Every row gives one point. Each table stands for the endless flat space through its points: a line for two points, a plane for three, and so on. Write the one point that lies in both, or say that there is none.
(in the rows, 128 means zero)

First:
[[ 96 100 147]
 [108  94 161]]
Second:
[[ 99 103 157]
 [111  79 145]]
They share: [102  97 154]

First:
[[128 116 116 124 120 112]
 [146 122 119 142 144 136]]
Second:
[[130 134  93 150 144 124]
 [144 106 125 126 118 104]
 [158 106 105 148 122  78]]
They share: [134 118 117 130 128 120]

First (3 x 9):
[[155 120 129 141 135 160  99 154 105]
 [151 139 136 157 134 136  78 176 117]
 [167 135 135 147 174 151 108 151  87]]
Second, 2 rows:
[[161 124 130 143 153 163  96 151 104]
 [153 128 134 143 133 139 120 159  84]]
They share: [159 125 131 143 148 157 102 153  99]

First, 6 rows:
[[141 115 160 100 103 175 128 139 148 173 151 113]
 [101  83  64  71 137 117 165 114 153 130 151 189]
 [140 143 163 110 106 161 121 135 148 172 157 141]
 [185 156 169 133 119 146 145 105 135 131 141 139]
 [128 109 140  95 115 176 117 134 160 181 152 140]
 [129 139 102  97 121  78 188 112 126  96 155 184]]
Second:
[[155 151 133 137 112 112 159 112 149 143 142 144]
 [151 131 130 101 108 130 152 124 148 150 141 157]
 [143 133 136 113 124 130 144 112 140 140 157 147]]
They share: no point

First:
[[124 159 145 146 149 127 147  91 117  86 146 112 145 143 141 115 121 138]
 [148 172 164 126 136 124 148  98  90  59 130 113 152 121 178 116 116 152]
 [132 154 149 151 126 126 152  84 129 105 157 110 145 131 123  99 131 152]
 [112 147 132 159 145 143 147  75 138 116 171  93 126 149  96 104 118 138]]
Second, 7 rows:
[[147 189 176 184 154  97 158 103  96  77 176 124 174 153 189 101 121 113]
 [104 102  93 115 103 133 177  57 184 136 132 142 156 107 110 136 163 183]
 [141 170 149 145 138  82 164  89 143  89 202 133 213 153 188 118 105 129]
 [ 70 153  87  83  99 119 128  61 171 106 169 152 181 100  81 134  94 145]
 [127 166 147 117 130  90 160  86 159  93 193 137 214 146 155 108 114 131]
 [127 163 129 155 124  76 117 109 134  97 163 133 176 152 153 140  94 157]
 [158 180 187 181 155  83 141 125 106  80 156 118 172 173 176  96 129 133]]
They share: [128 156 149 153 136 112 152  94 129  97 145 128 159 139 139 107 139 144]

First, 7 rows:
[[174 184 112 102 104 121  92 144  83 123 151 103  69 136  91  94  96  88
  111  86 122 168 158 126]
 [118 144  61  79  95 114  81 137 119 137 102 107  74 132 137 112 127  97
  116 118 103 165 125 176]
 [202 175 132 126 117 111  96 171  96 153 164 130  98  94 103  87 104 126
  103 130 186 162 132 126]
 [147 128  92 105 147 119 130 166 123 154 140 135 131 100 187 116 162 142
   84 162 169 143 125 129]
 [103 141  61  41 107 144 106 156 114 120 106 129  63 150 152 133 144 106
   94 113  81 158 144 136]
 [161 118  96  84  87  87 139 154  99 176 136 128  99 160 178  86 103 145
  115 137 132 195 139 158]
 [172 179 102 162 176 100  90 140 121 112 176  84 125  82 120 121 136  98
   90 119 196 129 119 110]]
Second, 4 rows:
[[161 155 107 107 138  93 112 169  93 143 154 121  96 146 113 113 128 128
   83 130 135 127 137 138]
 [130 159 128  79 108 112 151 174  79 164 193 120  80 135 149 139  76 113
   88 116 130 158 113 129]
 [153 139  98  85 155  76 144 185  74 160 165 146 114 178 105 117 104 150
   61 123 141  97 126 127]
 [143 146 104  74 135 102 154 175  75 158 175 139 105 158 131 122  86 131
   74 109 141 130 125 114]]
They share: [161 161 103 101 126 121 112 153  99 131 150 115  94 126 133 107 124 110
  97 114 139 157 147 120]

First:
[[155 117 103 143 196 143 119 142 142 142 134 163 157 150  66 142 194 198
  142 174 155  65 121  75]
 [151 134 113 135 153 160 142 176 119 100  89 159 160 117 100 140 193 138
  149 186 162  89 133  64]
 [105  81 125 127 151 178  86 125 102 117 129 108 120 174 107 166 150 147
  155 163 136  99 175  97]
 [ 96  99 139 113 100 202 111 162  75  71  77  99 124 148 143 167 149  80
  166 183 141 127 193  87]
 [100 101 151 113 100 178  67 176  85 109  69  85  80 138 149 167 119  66
  126 153 157 151 221 121]]
Second (5 x 24):
[[121 112 106 168 126 144  95 161 108 121  93 148 104 121 118 111 138 155
  156 153 174 119 145 100]
 [100 112  79 150 135 162 110 170  99 145 120 124 107 148 127 102 168 140
  186 159 207 110 148 142]
 [114 121 100 157 130 150  98 155 110 135 102 139 101 133 122 110 154 136
  162 151 187 113 157 120]
 [142 124 126 153 137 129  81 125 138 115  74 160  96 104 118 131 142 130
  117 134 145 114 171  87]
 [133  93  85 113 171 148 101 142 135 127 107 127 116 124 129 139 182 133
  140 143 160  98 158 122]]
They share: no point

First:
[[156 122 131 134 113 163 139 138 129 166 118 109 151 119 126 127 126 165
  125 108 128 133 103 151]
 [179 109 110 133 124 145 132 159  97 145 130 133 134 111 148  88 164 148
  123 111 140 109  71 114]
 [164 121 128 118 118 145 126 159 121 172 121  97 131 108 145 124 122 163
  111 111 131 127 104 162]
 [152 122 137 120 103 161 132 140 150 180 118  84 143 113 128 153  96 169
  123 101 117 145 120 190]]
Second:
[[158 117 119 143 119 142 138 148 120 151 121 105 146 128 134 107 136 159
  119 108 119 127 102 144]
 [175 109 130 116 102 167 113 170 122 152  96  90 166 122 116 138 115 152
   88  78 125 151  81 115]
 [147 106 126 139  98 166 149 123 149 176 145 145 150 109 112 123 137 173
  129 118 149 111  88 156]
 [168 110 114 141 116 130 118 178 112 126  94  68 163 149 127 109 122 146
   84  79  95 151  99 117]]
They share: [162 119 126 132 116 157 136 145 121 162 121 113 145 116 133 118 134 161
 123 109 131 127  96 144]

First:
[[169 117  78 128 137 122 103 128 156 132 166 166  73  95  81 119 166 167
  106 126 116 152 177 143]
 [165 105 110 132 157 154  95 160 148 160 130 146  97  87 101  91 134 171
  130 102 104 124 153 163]
 [161 104 117 134 160 159 103 159 154 159 123 146 104  91 106 100 134 165
  133 100 111 125 150 159]]
Second (6 x 24):
[[188 155 108 131 161 161 129 150 160 134 145 114 127 109 122 108 122 148
  108  49 100 103 137 154]
 [168 126 102 120 116  91 129 189 154 178 139 108  52 114 111  85 181 135
  163  69 122 126 182 136]
 [185 127 155 157 177 176  77 138 112 129 107 122 148 125 128  95 139 162
  123  69 138 142 116 155]
 [153  98 143 170 150 160  71 135 142 173 143 140 109 124 123 108 156 149
  142  95 130 171 131 143]
 [167 122 108 137 110 103 104 185 147 188 151 100  61 122 129  81 182 139
  174  66 119 146 178 142]
 [167 114  82 113 128 137 122 191 167 160 129 124  85  84 127  97 152 171
  166  96 105 124 200 168]]
They share: [158 106 116 135 158 156 113 150 162 151 125 151 105  97 106 116 142 158
 130 104 121 133 153 150]

First, 6 rows:
[[160 159 179 125 152 141  91 135 118 118 166  98 104 104 150 180 145 136
   85 139 162 135 113 115]
 [180 136 194 139 126 120 114 152 107 114 171 114 113  91 151 149 180 156
  110 151 179 152 147 133]
 [160 146 172 125 148 114 122 149 108 100 183  98 106  74 158 167 174 121
  147 136 179 135 135 139]
 [174 103 157 141 115 116 104 168  96 145 168 114  96 111 178 129 202 183
   92 177 148 190 135 134]
 [139 106 147 143 159 168 114  94 146 178 125  86  93 125 100 160 104  88
   80  97 136 126 100  37]
 [107 108 149 173 174 149 111  90 101 147 159  46 112  77 135 129 127 134
   82 126 172 150  72  74]]
Second:
[[131 125 156 128 129 136 122 141 105 124 146  97 102 101 152 140 164 119
  100 144 152 153 113  83]
 [130 109 150 126 116 110 112 143 109 140 137  74  98  95 138 140 156 107
   93 142 135 155 113  85]
 [171 109 155 155 134 103  80 133 134 169 158  61  93 100 130 153 147 135
   85 130 148 148 107 125]
 [153 119 157 147 132 119  97 142 116 152 143  77  86 102 133 139 152 130
   87 135 157 142 110 103]]
They share: no point

First:
[[ 86 130 161 135 122 131 121 118 172 155 109 150 141  53  80 153  84 112
  112 112  98  91 179 128]
 [ 86 122 133 164 152 137 123 136 147 117 140 147 157  95 110 102 108 138
  123 118  90 105 170  85]
 [ 83 125 154 163 138 125 131 129 150 114 128 151 158  99 105 110  96 131
  126 129  89 114 157  95]
 [ 99 100 156 167 143 101 168 155 162 108 103 140 137 118 121  75 116 169
  127 127 102 102 145  81]
 [ 82 132 131 156 148 149 106 124 147 129 147 150 161  77  98 124 100 120
  119 113  88 102 181  97]]
Second (6 x 24):
[[134  68 135 129 111 126 106  82 153 141  92 164 155 114 154  91  92 131
   82 138  68 122 105  72]
 [109 112 164 184 101  97 135  84 145 133 135 174 124  72  90 101 103 106
  125 146 116 103 128  75]
 [100  63 135 131 147 118 117 108 176 105  68 121 180  96 131  75  69 146
   71 107  43  87 125 116]
 [128  94 162 146 124 112 109  99 146 128 124 188 141 108 118 120 105 113
  105 130 105 124 117  65]
 [ 88 105 166 163 151  98 159 157 188  80 124 116 142  77  88  84  77 139
  107 124  97  82 174 122]
 [129  74 138 112 137 136 106 116 159 129  91 158 166 132 155 106  96 144
   83 121  68 125 122  81]]
They share: [ 94 117 155 157 135 119 142 132 158 121 118 145 148  96 100 108 104 138
 123 122  99  99 157 100]

First, 3 rows:
[[160 141 141  89 104 138 121 154 121 133 146 118 153 113 103 155 130 119
  106 136 134 128 106  97]
 [165 130 127  77 103 118 111 173 119 145 141 109 172 112  98 158 112  95
   88 141 121 134  96 100]
 [160 144 146  92 105 150 129 143 118 128 148 122 142 113 101 151 139 134
  118 134 138 121 115  92]]
Second (5 x 24):
[[147 142 159  96  92 128  91 133 126 121 130 129 152 119 152 158 131 130
  111 118 140 139  73 117]
 [125 157 184 155 121 172 125 154 117 138 181 149 178  94 132 220 155 101
  125 101 164 176  91  40]
 [157 151 156  91 115 138 115 146 141 128 139 123 150 130 128 158 127 141
  119 141 136 138  89 114]
 [135 147 152 107  90 141  94 135 114 117 133 124 142 105 156 161 143 108
  102 110 145 137  68 111]
 [149 147 149 112  97 146 112 143 120 125 154 103 135  94 117 158 138 103
   94 138 161 117  94 108]]
They share: no point

First:
[[113 131 152 152 125 137  94 160 143 167 160 135 172 120 109 131 144 113
   54  93 178 141 143 108]
 [163 119 154 184 145 141 104 170 115 137 148  99 144  82 141 129 180 135
  118 137 144 157 147 126]
 [ 97 139 138 136 127 119  96 164 145 175 160 137 154 134 101 145 126 125
   38  75 170 123 125 114]
 [153 131 159 164 132 126 117 154 114 139 132  98 117  97 125 132 157 151
  126 134 130 138 132 121]]
Second:
[[131  97 124 172 111 124 162 192 163 172 112 111 146 100 101 138 139 187
  128  97 161 104 130 139]
 [114 166 141 161 106 112 164 136  92 145 123 154 106 110 109 135 154 152
   99  93 127 122 161 129]
 [124 136 134 147 162 111  78 159 128 168 145  65 125 123 112 169 122 141
  111 132 106 118 102 139]
 [145 123 109 186 111  95 156 167 143 187 134 126 137 125 124 152 123 200
  128 124 140  92 131 149]
 [121 165 104 192 131  76 142 144 109 174 132 141 154 142  93 136 145 161
  106 123  85 126 132 161]
 [124  85 163 139 121 154 148 203 165 141 102  88 140  74  79 117 159 150
  103  59 188 130 124 113]]
They share: no point

First:
[[154 102 168 124  96 151  79 145 109  81 101 192 143 100 158  87 139 152
  150 114 131 112 108 133]
 [118  94 116 140 112 107 125 109 143 137 129 134 175 136  98 123  97 156
  162 130 153 124 132  71]
 [146 100 159 124  96 144  86 138 116  89 108 184 150 106 151  93 134 151
  152 115 137 116 113 125]]
Second:
[[153 107 132 136  99 118 116 134 120 116 108 150 151 113 133 101  97 160
  153 129 131 107 122  84]
 [117  75 157 159 119 149  89  93 147  91 140 173 185 137  91 124 128 135
  137 140 151 120 102 114]
 [169 123 138 122 115 120 122 152 130 134  92 152 139 113 145 111  99 178
  169 139 147 113 138  80]]
They share: no point

First, 6 rows:
[[126 149 134 116  94 113 155 107  80 106 118 142 158  91 139 102 104  85
  147  97 114 164 109 129]
 [ 93 206 172 117 135  96 103  72  75 131 113 105 105  51 148 133 112  77
  127  81 110 173 104 109]
 [105 167  99 156 135 123 101 113 124 108 121 134 152  99 169 138 103 124
  116  98 113 101 160 150]
 [119 155 109 150  89  97 139 135 104 156 113 144 142 101 181 102  97 106
  142 130  99 149 138 106]
 [ 89 156 119 170 110  99 109 125 113 148 134 168 127  83 145  95  96  65
  146 136  86 187 127 136]
 [ 85 156 110 203 149 150  87 114 159 133 117 177 151 105 136 115  96  87
  105 105  74 145 174 139]]
Second (6 x 24):
[[110 128  93 167 116 130 111 117 115 112  96 113 140 119 150  87 107  94
  123 125 107 133 140 159]
 [130 136 120 184 141 132 101 129 136 107 109 133 165 113 181 106 124 102
  119 135  83 155 140 141]
 [109 148  93 186 120 140 113 123 128 135 134 132 165  94 148 106  78 111
  138 110  89 120 159 149]
 [ 81 203 134 149 123  95 102  94 113 165 133 183 134  60 110 166  53  84
  115  52 101 104 200 116]
 [ 97 172 112 175 129 116  97 127 109 142 119 140 150  84 137 135  99 105
  132 106  93 124 157 141]
 [118 157 150 150 135 105 106 116 124 116 101 168 145 103 170 135 124  85
  106 107  95 159 151 114]]
They share: no point

First:
[[124 150 165 112 104 117 109 102 122 156 153 156 128 124 100 115  94 139
  108 151 128 125 165 150]
 [138 158 185  90 115 130  98 109 100 176 161 171 106 126 110 119 121 149
   98 155 126 103 186 131]
 [118 152 161 120 101 116 108  97 128 154 151 155 140 124  92 109  85 131
  116 151 126 133 160 155]]
Second (4 x 24):
[[159 108 186 156  88 112 118  76 118 119 156 114  95 151 147 124 137 137
   67 109 137  82 157 178]
 [118 148 159 110 104 105 109 107 126 138 158 147 131 132 102 120  95 149
   91 142 124 122 162 162]
 [102 174 156  87 118 109  97 112 124 164 141 156 137 109  87 124  71 143
  130 151 131 154 145 169]
 [109 166 123  95  86 102 112 113 144 159 161 171 137 108  84 132  53 155
  112 166 136 146 168 123]]
They share: no point

First (4 x 24):
[[110 122 116 113 143  93 173 130  90 115 127 117 120  91 120 150  78 143
  151 156 127  98 138  83]
 [ 86  98 126  87 149 127 111 156 136 137 169 147 136 137  88 106 142 115
  165  84 101 146 110 143]
 [ 93 121 124  90 137 116 150 158 124 106 152 137 105 124  98 124  97 122
  162 140  98 110 115 126]
 [ 97  93 116  94 153 112 114 142 124 150 164 145 157 120  98 124 141 126
  158  76 118 150 127 130]]
Second (7 x 24):
[[ 77 121  79  87 143 118 138 121 122 136 149 149 111  87  97 122  96 154
  137 146  93  73  99 115]
 [126 101 126  98 180 107 171 109 113 121 113 118 137  70 145 166 131 166
  140 168  65  81 178 114]
 [ 84 126  87 108 111 127 128 130 164 111 108 122 142 124 132 108 116  98
   92  99 142  87  96 132]
 [112 132 127  86 119 118 123 181 107  95 175 136 108 134  51 120  93 102
  175  87 158 160 103 102]
 [ 37 113 134  96 143 116 158 160 125 137 140 158 142 108 120 137  87 150
  184 149  78  50  90 181]
 [ 95  93 114  82 175 102 161 148  94 151 129 133 121 111 108 110  78 150
  175 185  88  80 117 110]
 [115 140  78  79 128 125 125 129 111 111 172 140 102  90  63 136 114 130
  130 104 139 125 115  82]]
They share: no point

First, 7 rows:
[[128 132 208 145  95  79 166 149 188 138 156 157  76 130  90 170 141  98
  141 112 127 159 150  99]
 [ 66 197 122 107 132  55 147 164 185 136  68 143 112 180 105 131 168 129
  122  85 146 163 140  87]
 [112 171 146 113 102  71 137 178 143 136 136 157 108 152 117 159 124 139
  168 105 152 141 124 113]
 [144 117 206 174 127 124 172 144 164 120 123 134 100 110 132 161 142 111
  151 151 126 151 139 122]
 [131 174 165 115  83  56 143 188 146 142 157 161  78 114  99 141 104 113
  151 105 136 178 161 115]
 [105 156 156 142 149 109 160 141 190 122  56 126 126 146 133 133 172 110
  133 129 135 168 134 102]
 [100 152 161 150 135 106 172 128 182 111  78 125 108 145 143 132 197  93
  107 130 131 175 167 120]]
Second (5 x 24):
[[ 93 124 153 173 175  76 199 114 147 127 101  99  94 118 177 170 118 126
  145  77 159 174 129 120]
 [ 80 134 148 159 143  92 159 138 179 156  99 139 116 113 155 147 142 119
  126 138 160 168 135 121]
 [ 78 114 166 163 167  90 175 112 177 154  97 127 120 135 179 177 134 137
  150 114 152 182 127 141]
 [120 174 181 157 125  90 158 182 143 109  79 141  86 159 114 141 158 140
  147 122 133 125 158 109]
 [125 192 166 143 102 101 142 204 140 103  91 152  94 153  91 121 172 134
  131 148 127 113 159 102]]
They share: [105 156 160 151 134  96 162 159 151 121 100 134 106 141 133 147 152 134
 138 127 138 146 141 119]

First, 6 rows:
[[168 181  99 142 149 131  83 129 117 168 136 130 126 126 147 145 130 148
  103 118 121  77 154 109]
 [122 173  65 171 106 124 140 159  54 132 136 154  82 130 168 136 115 125
  132 103  84 114 109 132]
 [107 169 123 157 150 122 109 112  90 148  75 180 127  98 141 152  91 131
   91 164  48 111 112 131]
 [199 170  86 124 132 119  86 157 178 190 168 126 113 113 147 159 182  91
  125  79 158 115 138 116]
 [117 153 117 167 142 122 129 143  99 132 106 175 116 111 152 144 100  96
  125 148  61 139  95 136]
 [161 162  98 148 132 129 106 153 141 156 143 146 114 111 162 153 144  91
  129 112 118 127 111 124]]
Second:
[[157 156 126 173 156 140  87 129 113 166 137 148 106 116 171 152 136 119
  122 125 125 107 107 134]
 [ 94 177  63 137 125 118 126 132 143 155 158 102 133 124 151 145 116 107
  144 115  82 136  94 122]
 [ 87 182  57 122 114 117 136 149 149 142 150 102 146 131 129 137 102 100
  134 136  73 140 119  96]
 [160 143 132 154 120 132 114 192 150 138  98 159 129 107 131 133  88  74
   94 167  90  89 174  91]
 [112 171  84 158 147 128  99 105 119 172 170 109 112 125 177 158 142 122
  146 104 113 128  71 140]]
They share: no point
